Every row gives one point. The points of each table are mixes of a few directions, plus a little noise. Count the directions of each table, and those that both share. Where both have some left over, give the other angles between the two spaces (their principal angles), to ten degrees, smallest first.
In the rows, 128 means zero.

First (4 x 3):
[[135 140 156]
 [121 171  74]
 [122 101 115]
 [133  98 169]]
Second (4 x 3):
[[115 120 159]
 [133 111 146]
 [157  98 125]
 [108 184  82]]
Directions: first 2, second 2, shared 1; angles 60

First (7 x 8):
[[ 99  66 165 107  95 160 179 119]
 [144 169 105 141 152 110 101 129]
 [133 183  97 141 166 113 109 111]
 [115  99 146 117 111 142 151 126]
 [160 170 101 147 147  98  79 148]
 [ 96  83 157 109 105 158 178 110]
 [149 127 126 135 121 115 101 153]]
Second (9 x 8):
[[160 137 108 126 149 153 150 104]
 [145  90 123 120 105 113 128 125]
 [202  70 143 129  95 187 150 157]
 [ 73 156 125 147 129 108 116  98]
 [ 87 170 138 137 148 123 116 133]
 [ 65 152 134 148 121 103 109 112]
 [120 177 108  88 190  77 119 139]
 [126  92 144 136  90 126 120 140]
 [172 108 132 123 125 160 143 144]]
Directions: first 2, second 4, shared 1; angles 60

First (10 x 12):
[[107 151  98 127 166 177 132 152  80  93  67 116]
 [168  98 148 162 107 139  94 143 137 139 120 130]
 [118 133 151  93 126 108 138 109 146 126 145 127]
 [173  73 178 157  77 132  75 134 160 119 118 106]
 [113 151  94 136 153 133 145 130 101 131 119 143]
 [130 146 149 105 151 123 129 112 116 131 110 158]
 [108 141 121  80 146 135 170 155 152 148 184 100]
 [ 53 175  71  85 154 117 189 112 113 101 146 106]
 [177  87 159 175  85 111  83 120 149 146 129 145]
 [135 125 109 162 115 104 126 114 127 146 141 151]]
Second (8 x 12):
[[156 125 135 161 120 107 109  99 127 138 124 171]
 [129  84 136 141  70 123 115 137 174 111 163  67]
 [154 125 134 146 142 158 109 144 114 125 100 139]
 [ 90 156  86 103 145 142 175 116 143  87 171  96]
 [124 119 103 166  86  49 136  91 144 179 181 164]
 [115 135 142 118 134 121 114 117  99 117  75 140]
 [126 136 117 118 161 175 134 179 103 136 104 112]
 [131 145 170  72 166 149 132 141 120 131 106 136]]
Directions: first 5, second 6, shared 5

First (11 x 20):
[[108 162 173  86  35 107 144 133 133 140 106 148 155 114 132 114 143 152
  158  97]
 [120 143 147 112  92 119 134 130 129 134 120 136 139 122 130 122 133 138
  140 115]
 [125 133 134 121 115 125 131 130 128 129 124 131 133 127 129 125 129 130
  132 123]
 [129 125 125 131 134 130 127 129 127 128 129 127 126 130 129 129 127 127
  126 130]
 [105 166 177  82  27 106 145 134 134 141 106 151 158 112 133 112 143 154
  161  94]
 [154  85  70 181 248 155 107 122 121 113 155 102  92 145 123 146 109  97
   89 169]
 [143 103  95 157 195 143 116 124 125 120 142 113 109 139 125 138 118 111
  107 150]
 [121 139 143 113  96 119 133 129 129 132 122 136 138 124 129 123 134 136
  139 117]
 [145 100  90 162 204 144 114 124 123 120 146 111 104 141 124 140 116 109
  102 154]
 [114 151 158 101  66 114 139 130 131 135 114 141 147 119 131 119 139 143
  150 108]
 [144 103  94 159 198 144 117 125 124 120 143 113 108 138 125 139 118 111
  106 152]]
Second (10 x 20):
[[135 112 105 152 162 138 106 112 132  96 141 139 131 143 141 167 117 116
  146 165]
 [104 162 171  87  27 107 135 124 138 121 109 163 167 120 140 133 141 151
  179 112]
 [126 133 133 124 119 126 133 131 126 134 125 127 127 124 126 118 131 130
  124 119]
 [123 129 128 128 111 125 114 113 136 100 130 152 148 137 143 162 126 130
  164 148]
 [140 125 126 129 161 131 147 152 114 172 125  88  95 115 102  78 130 125
   70  95]
 [134 127 125 129 145 131 136 139 123 147 127 110 114 122 118 107 130 126
  103 114]
 [126 131 132 124 121 126 128 130 128 131 126 128 130 127 128 125 130 131
  130 125]
 [110 155 164  97  51 111 139 129 133 132 112 149 153 118 134 125 140 147
  160 108]
 [159  91  81 170 249 151 129 144 111 154 147  75  72 130 103 100 115 101
   48 130]
 [126 118 114 140 138 133 109 109 136  94 138 146 140 141 142 169 121 122
  156 161]]
Directions: first 1, second 2, shared 1

First (8 x 32):
[[112 136  88 159  93 153 121 106 154 111 113  96 109 163  72 184 150 122
   87 141 120 141  93 116 167  99 129 172  85 137 101 151]
 [117 130 104 141 108 144 126 113 150 122 120 107 117 157  95 171 158 127
  104 144 116 136 105 120 155 116 129 158  97 128 110 143]
 [130 127 132 119 139 121 128 130 122 127 132 135 133 124 139 112 119 130
  141 124 131 126 140 132 119 135 124 117 144 127 136 124]
 [122 134 106 125 135 126 118 119 124 109 132 132 128 141 119 112 102 131
  142 120 136 135 145 135 132 130 114 123 153 134 136 135]
 [140 111 169  86 163 108 141 145 120 160 143 148 144 114 183 105 158 140
  161 141 117 114 148 134 100 164 132  97 144 106 146 105]
 [143 134 156 145 123 121 131 147 102 130 125 143 134  77 147  93  78 115
  125  98 149 117 133 128 101 115 139 111 141 141 134 118]
 [114 141  87 156 103 146 117 108 141 103 117 108 113 153  80 156 118 122
  104 126 131 142 112 124 158 104 121 157 114 142 112 149]
 [147 112 181  92 161 106 143 153 110 161 142 154 146  94 190  92 141 136
  159 130 124 110 149 133  90 159 137  90 146 109 149 100]]
Second (11 x 32):
[[121 129  90 114 138 113 104 120 122 106 133 119 125 167 124 115 135 133
  147 126 127 128 150 145 137 139 117 131 148 115 144 134]
 [110 130  62 114 132 122  99 105 137  96 131 107 117 200 100 138 151 138
  143 137 121 139 144 145 158 138 109 148 141 113 136 146]
 [134 129 172 146 114 149 157 134 141 155 121 135 131  85 127 152 123 123
  100 135 125 130  98 106 121 112 141 128  98 144 106 124]
 [128 126 110 117 139 113 111 130 115 116 133 127 130 145 137 105 125 130
  148 119 133 123 150 142 125 138 122 121 150 118 144 126]
 [130 126 108 112 143 106 108 133 108 113 135 129 130 145 144  93 122 130
  155 114 136 120 157 147 121 142 122 117 159 115 150 123]
 [151 128 244 166 102 164 194 154 140 194 115 157 139   7 148 159 103 111
   74 131 130 122  70  82  95  96 162 114  72 165  87 109]
 [131 129 148 139 120 140 144 128 137 143 123 131 128 107 123 145 128 125
  111 134 126 131 110 115 127 119 133 131 110 137 114 127]
 [123 127 101 115 138 113 108 126 119 111 133 124 127 154 130 109 129 132
  147 121 130 127 150 143 130 139 120 126 150 116 143 128]
 [120 127  92 115 137 116 107 120 123 107 132 119 125 166 122 117 136 133
  146 127 128 130 147 142 138 138 117 132 146 116 142 134]
 [115 129  84 119 131 125 108 112 135 105 130 113 122 177 109 135 146 135
  138 135 123 136 139 139 148 135 114 141 137 118 135 140]
 [142 128 198 150 114 148 167 145 134 167 121 146 135  55 142 143 110 118
   98 129 130 123  95 101 107 110 150 117  96 149 105 116]]
Directions: first 3, second 2, shared 1; angles 30

First (10 x 32):
[[124 147 122 102  74 116 125 153 103 131 117 178 167 147 140 137 108 121
  146 176 121 141 114 133 157 134 121 104 104 126 140 144]
 [129 119 131 140 153 133 129 116 139 127 133 105 110 118 122 124 137 131
  121 107 132 122 134 126 115 126 131 138 138 129 123 121]
 [129 120 131 139 149 132 129 118 138 127 131 108 111 122 123 124 135 131
  120 108 132 123 135 126 116 125 131 137 138 129 124 122]
 [128 132 127 124 121 127 127 131 124 128 126 135 133 130 131 129 125 127
  130 134 128 129 126 129 133 128 126 125 124 129 130 130]
 [127 132 128 125 121 126 127 132 124 127 126 135 134 130 130 130 124 127
  130 134 127 130 126 129 133 128 127 124 126 128 129 130]
 [124 151 120  97  64 116 126 157  99 132 115 187 175 151 142 139 105 121
  147 185 119 144 111 133 162 135 120 100 100 128 142 146]
 [129 130 127 124 120 126 127 131 125 128 125 134 133 130 129 129 125 127
  131 135 127 129 126 128 132 129 127 125 125 128 129 130]
 [126 137 126 116 104 123 127 138 118 129 124 150 145 137 132 133 119 125
  136 150 124 134 122 130 141 131 125 118 117 128 135 134]
 [128 129 127 125 124 126 128 130 126 128 127 133 130 130 128 129 127 128
  129 131 127 129 126 128 130 129 127 126 126 128 129 130]
 [135  84 142 186 249 150 135  72 183 123 153  17  40  86 102 108 172 142
   91  19 147  99 159 119  63 116 144 180 182 132 102  93]]
Second (8 x 32):
[[148 155 114 151 120 139 135 133 102 142 134 134 123 117 132 137 165 135
   82 127 127 128 141 118 111 145 127 114 111 165 108 136]
 [103 115 140 126 173 101 128  96 167 126 113  96 113 107 136 129 123 125
  130 123 143 116 130 152 127 126 129 155 152 105 124 112]
 [122  81 145 126 172 131 119 113 170 101 140  89 111 129 110 102 122 132
  161  88 137 120 124 129 121 105 139 162 163  94 144 105]
 [136 179 123 132  86 128 125 158 113 133 117 180 157 124 149 126 137 146
  113 170 108 129 118 111 141 143 121 105 101 136 118 167]
 [ 84 136 153 131 167 116 141  95 164 153 101  93  90 108 141 146  64 119
  151 120 120 117 132 126 133 121 113 141 144 109 114 149]
 [144 106 126 115 101 148 123 152 113 111 145 140 142 157 114 112 120 126
  157 121 122 140 119 116 136 115 133 121 125 123 149 124]
 [146 134 105 120 106 106 119 137 108 115 132 158 168 129 135 130 188 132
   90 158 147 132 128 158 130 146 137 123 115 140 130 103]
 [138 116 118 124 100 155 137 140  87 144 140 128 119 152 113 141 104 108
  140 116 123 145 135 115 127 121 125 105 116 154 136 128]]
Directions: first 1, second 5, shared 1
